Each row of a before or after table is a point. The points were changed in one or more steps. Then noise was added and the rows were shuffled. The steps act on columns, c1 being the first. Name the steps. A step turns or swaps two columns, mirrors them in a line or flattens them onto one, adds a multiple of one to another, or multiplies or shifts one. Angles are multiples of 10 degrees, from the lower column toward the higher: turns from -170 to 170, lines from 10 to 170 but not 90. Use the fewest steps. Two steps may share a column if one is a turn and the other turns, adds or multiplies; they go together, in the order done. Otherwise the lowest column goes first.

Before (13 x 2):
[[-3.1 -4.2]
 [-4.3 -8.4]
 [ 0.4  1.0]
 [-4.6 -7.9]
 [ 0.5  1.6]
 [ 2.0  2.4]
 [-4.2 -7.3]
 [ 1.9  2.0]
 [-6.4 -4.2]
 [ 1.8  1.5]
 [-1.6 -6.3]
 [ 3.3  3.5]
 [-6.1 -5.0]]
After (13 x 2):
[[ 0.6 -0.2]
 [ 1.5 -1.0]
 [ 0.6 -0.2]
 [-1.4  1.7]
 [ 1.3 -1.0]
 [-0.9  0.5]
 [ 0.3 -0.3]
 [ 2.4 -2.0]
 [-1.0  0.7]
 [ 0.2  0.6]
 [ 1.3 -1.1]
 [-0.1 -0.6]
 [ 0.6  0.1]]
Steps: flatten c1 and c2 onto the line at 140 degrees

Before (12 x 6):
[[-2.7 -7.1 -3.2  0.5 -2.9  2.2]
 [-1.2 -5.7 -2.0  4.2  4.7  3.6]
 [-1.4  0.4 -1.4 -0.6  1.0 -0.7]
 [-2.9  6.1  4.4 -2.5  2.7  0.0]
 [ 1.0 -1.7 -1.7 -2.8 -1.1  2.8]
 [ 1.9 -0.8 -1.1  0.0  3.0  1.5]
 [ 1.6 -0.5  2.3 -6.1  3.7  0.4]
 [-0.7 -4.8 -3.7 -2.6 -0.1  7.6]
 [-2.0  6.8  4.9  5.0 -0.4 -2.7]
 [-0.4  5.1  5.1 -0.1 -0.5 -1.2]
 [-0.5  3.8 -1.5  4.7  0.5 -0.5]
 [ 3.0  0.1  2.6 -1.1  0.2  2.7]]
After (12 x 6):
[[ 3.8 -4.2 -3.8  3.8  6.2 -1.0]
 [ 1.7 -0.8 -1.3 -0.2  3.9  1.7]
 [ 0.4  3.6  5.6 -2.7  3.8 -3.0]
 [-0.9  0.5 -1.8 -0.5  1.7 -0.9]
 [ 7.8 -3.3 -5.3 -2.6  0.2 -0.3]
 [-2.9  4.6  6.7  4.6 -0.8 -2.2]
 [-0.6  4.3  0.1  5.1  1.2 -0.9]
 [ 0.6 -0.9  2.3 -5.6  4.5  1.7]
 [ 2.1 -5.8 -5.4  0.3 -3.9 -2.6]
 [ 2.6 -1.0 -1.9 -2.8 -1.3  0.8]
 [-1.5  2.3  6.8 -0.3 -0.8 -0.7]
 [ 2.7 -1.1  3.2 -0.9  0.1  2.6]]
Steps: swap c1 and c6; turn c2 and c3 by 20 degrees; multiply c5 by 1.3
